Every row gives one point. Examples show where two turns around zero, p and q, send a point. Where does a point land after both, in the order given? Backwards means that the second turn is done in reverse. Each puzzle has new turns, and all numbers are rounded.

Turn p:
[-35 -16  35] => [-41  31   3]
[  3  23 -21] => [30  0  8]
[ 32  27 -20] => [ 34 -28  14]
[  6 -23  14] => [-23  -9 -12]
[ -5 -11  -8] => [  0   4 -14]
Turn q:
[-18  28  -9] => [ 17 -15 -26]
[-35 -17  -9] => [-23  10 -31]
[5 5 6] => [8 1 5]
[ 48 -33  -4] => [-25  -2  53]
[ 0 17 16] => [23  6 -1]
Where do these land?
p, then q backwards: [ 29  15 -21] => [14 35 -7]
p, then q: [-32 -36  -7] => [  4 -39 -29]
q, then p: [  2 -11  21] => [ 5  0 23]
p, then q: [ 1 32  7] => [18 22 16]

Turn p:
[25  7  1 17] => [28  7 12 -1]
[  9  11 -10  28] => [20 20  8 16]
[-32   5  28  -6] => [-34 -16  19  10]
[ -3 -17  -4  -9] => [ -3 -11 -16  -2]
[  2  -6 -15 -29] => [ -9   0 -22 -23]
Turn q:
[  0 -21  36  -1] => [  5   3  -3 -41]
[ -4   3 -24  19] => [-10  -6 -18  23]
[ -6  -4 -26 -28] => [25 18  6 24]
[-10   2  16  -1] => [ -8   9   4 -14]
[20 19 -1 11] => [-11 -25  10   7]
Where do these land?
p, then q: [ 10 -10   2  -6] => [15 -2 -2  1]
q, then p: [  6  -6 -22   4] => [19  6 -7 12]
q, then p: [ 14 -16   6 -11] => [ 13  -7  -4 -19]
q, then p: [ 16 -11  -8 -13] => [22 -6  0 -8]
p, then q: [ -3  48 -17  14] => [-38  -2  37  -1]
p, then q: [-25   3  19 -16] => [ -5  30 -13 -12]
p, then q: [-18  -8  20  27] => [-17 -10 -27 -20]

Turn p:
[ 23  11  19 -39 -16  10] => [ 13  10 -46  14  -2 -17]
[ -6  15 -30  31  10  -1] => [-12   2  26 -37  -5   4]
[-24   0 -15  28  40  18] => [ -7  17  32 -20   7  41]
[-15  -1  11 -30 -28   1] => [ 25 -21 -25  10  14  -7]
[ 19 -20  25 -20 -28   5] => [ 21  -5 -20  35 -14 -18]
[ -6  13   8  32  13 -13] => [-13  13  31  -7  15  -8]
[ 10 -11  10 -40  -6 -20] => [-11 -17 -35  26   4  -7]
[  0  -6 -28  37  15   0] => [-15   1  35 -22 -18  12]
Turn q:
[ 5 -6 15 25 36 13] => [-25  -5 -23 -15  17  26]
[ -3 -19 -15  10 -31   4] => [ 25   3  17   5  25 -11]
[-30   2  23  48  19  -4] => [-14  -1 -50  18  31   9]
[ -3 -38 -24  -6  -1 -11] => [ -2 -18  35  15  20   1]
[ -2  43   7 -46  -5   5] => [ 10  -3  -6 -11 -59 -18]
[  6  20  -7 -12   0  13] => [  1   0  -1 -19 -16 -12]
[ 11  19  26 -30  -4   6] => [ 13   6  -5  -9 -41  12]
[ 16 -22 -25  10 -13 -26] => [-8 16 35 17 22 -7]
Where do these land?
q, then p: [27 23 42 -8 27  3] => [ 44 -13 -22 -35  -4   3]
p, then q backwards: [ 11   8  -8  22 -17 -29] => [ -3  12 -39 -13   6  -1]
p, then q: [-42   0 -11  -4  11   4] => [ -4 -25   2 -27  -3  26]
p, then q backwards: [-28  21  -6  17 -17  20] => [ 12 -13  -9  -1 -24  35]
p, then q: [-8  1 -1 25 18 -4] => [  7  -6 -24   1 -15  13]
p, then q: [-36 -36  11   2   0  42] => [  9  23  -2 -52  15  31]
p, then q: [ 28 -31 -17 -12  -8 -18] => [ 29   0   8  23  32 -13]
p, then q: [ 24  -5 -14 -11  -1  10] => [ 18   5  11   1   3 -23]
p, then q: [ 24  20   4 -31 -14 -28] => [-23 -11  19  30  13 -30]
